Each row is a point. Two turns around zero, p and q, are shown by what they do to some points. Where does a point land after both, in the order given? Backwards means that the second turn is done in reverse. Each puzzle has new turns, and all numbers are rounded.

Turn p:
[-33,  39] -> [ 46, -23]
[ 28, -16] -> [-32,   4]
[-7, 26] -> [ 17, -21]
[ 12, -49] -> [-30,  40]
Turn q:
[42, 19] -> [46,  1]
[-12, -16] -> [-17, -10]
[-55,  18] -> [-43,  39]
[ 25, -21] -> [ 14, -29]
Where do these land?
q, then p: [50,  1] -> [-50,  -1]
p, then q: [-44, -20] -> [44, 20]
p, then q: [-5, 20] -> [  5, -20]

Turn p:
[ 12,  -3, -50, -15] -> [ -8, -38,  22, -29]
[ 55, -56,  28, -45] -> [ 13, -13,  69,  62]
[-22,  38,  14,  24] -> [  4,  33, -34, -21]
[-32,  -4,  -9,  22] -> [-12, -10, -37,  -3]
[-16,  32,  -2,  46] -> [ 19,  13, -46, -28]
[  2,  -7,  17, -32] -> [-17,  13,  25,  18]
Turn q:
[  8,   7,  12, -38] -> [ -7, -22,  28,  19]
[-46, -48, -38,  39] -> [ 63,  35, -47,  -6]
[  8, -14,  19,  22] -> [ -7, -13, -28, -10]
[ 37,  -4, -11,  16] -> [-30,  15, -21,  12]
[ -6,  59,  18, -39] -> [-19, -15,  67, -16]
Where do these land?
q, then p: [ 15, -17,  16, -20] -> [  7, -21, -20,  17]
p, then q: [ -6, -58,  -9,   4] -> [ 22,   7, -55,  -3]
p, then q: [ 37,  37, -19,  27] -> [-35, -17,  20,  44]
q, then p: [ -7,  44, -20,   1] -> [-12,  47,   6,  -1]
q, then p: [ 34,   8, -13, -26] -> [  3,  14, -43,   5]
p, then q: [-74, -14,  45,  13] -> [ 29,  75,   6, -37]

Turn p:
[ -4,  14, -31,   4,  23,  50,   2,  54] -> [ 26,  34, -37, -32,  -9, -42,  33,  -4]
[  7,  17, -12,  19,  -8,  34,  -6, -34] -> [ 10,  15, -11,  -2,   5,  35,  14, -37]
[-24,   1,  -7,  49,  14,  -8,  50,  11] -> [  4,  39, -27,  30, -30,  14,   7,  41]
[ 31, -30,  21, -34, -36,   9,  59,  62] -> [-33, -28,  17,  12, -16, -50,  76,  36]
[ -6, -43,  -3, -39, -22,  -1, -14, -29] -> [ -2, -66,   3, -15,   5,  19,  -2,  -3]
[-37,  30,  -2,  14, -40, -37, -85,  11] -> [-47,  -3, -37,   1,  29, -22, -78, -43]
[ 31, -17, -11,  32,  23, -65, -20, -16] -> [-31,  22,  37, -25, -14,  29, -51,  27]
[ 20, -36,   8, -48,  -9,   9,  47, -24] -> [ 14, -53,  35,   7, -17,  14,  45,  16]
[ -4,   2,  34,  18,  21,  -8, -29,  -8] -> [  3,  16,   8,   2,  42,   8, -26,   9]
[-15,  60,   4, -14,  34,  17,  -5, -26] -> [ 56,  24,  10,  22,   7,  -5, -17, -40]
Turn q:
[ 43,  14,  21, -65,  13,   7, -15,  17] -> [ 23,  48,  -4, -22,  24,   1, -34,  49]
[-21, -15,  36,  25,  15, -17,  14,  -9] -> [ -8, -25, -42,  -3,   8,   0,  -3, -29]
[24,  6, -5, 41,  0, 16, 17, -5] -> [ 22, -31,  -1,   2,  -3, -18,  33,   8]
[ -9, -31,  36, -79, -33,  19,  10, -15] -> [-41,  32,   9,   5,  75,  -3, -41,  15]
[-12,  31, -91,   5,  20,  -1,  11, -17] -> [ 29, -17,  79, -10, -45,  11,   0, -25]
[-58,  36,   1, -56, -60,  11,   6,   2] -> [-34,   9,  37,  62,  26,  49, -44,  13]
[ 13,  27, -54,  37,  31,  15, -46, -18] -> [ 10, -21,  31, -23, -77, -20,   9,  17]
[-24, -48, -13,  17,  29,   7,  -2,  37] -> [-28,   6,  -9, -43,  -6,  26,  40, -24]
[ 33,  11,  17,  32,  27, -19,  -3, -15] -> [ 34, -15, -33, -11, -19, -30,   1,  -1]
[-12, -23,  26,  40, -64, -50,  14,  -6] -> [-16,   4, -36,  70,  12, -23,  25, -46]
[21, -9, 26,  2, 21, 12, -7, 29] -> [  6,  10, -32, -26,   7,   6,  15,  24]
Where do these land?
q, then p: [-21,  34,  17,  47,  40, -39,  39, -22] -> [-22, -31,  14, -55, -10,  64,  16,  -9]
p, then q: [ 15, -57, -29,   7, -33,   5, -20, -13] -> [-47,   9,  39, -21,  35,  24,  -6,  -4]
p, then q: [-50, -37, -14,   9,  26, -30, -56,  29] -> [-20,  72,  19, -29, -50,  16,  -7,   7]
q, then p: [ 28,  60, -12, -61, -39,   2, -12,   0] -> [-34,  66,   5,  -7,  53, -38,  -5,  -9]
q, then p: [ -9, -41,  28,  19,  -4,  -1, -48,  19] -> [ 12, -12, -42,  22, -49, -14, -16, -13]
p, then q: [ 21,  29,   3,  -1, -34,  30,  19, -19] -> [  7, -52,   8,  11,  22, -18,  -3, -16]
q, then p: [ -9,  49,   0, -37, -19,  39,  43, -21] -> [  2,  26,   5, -38,  65,  -8,   7,  39]
p, then q: [ -8, -13, -14,  25,  23, -11,  -9,  54] -> [ 17,  41,  13,  16, -24,  39, -12,  -3]
q, then p: [-11, -43,  17,  -5,  12, -33,   4,  24] -> [ 41,  -2,   0,   6, -30,  16,  -9, -34]
p, then q: [ 43,  18,   4,  -3,  29,  37,  38, -52] -> [ 33, -42, -14,   5,  54, -23,   3,  44]
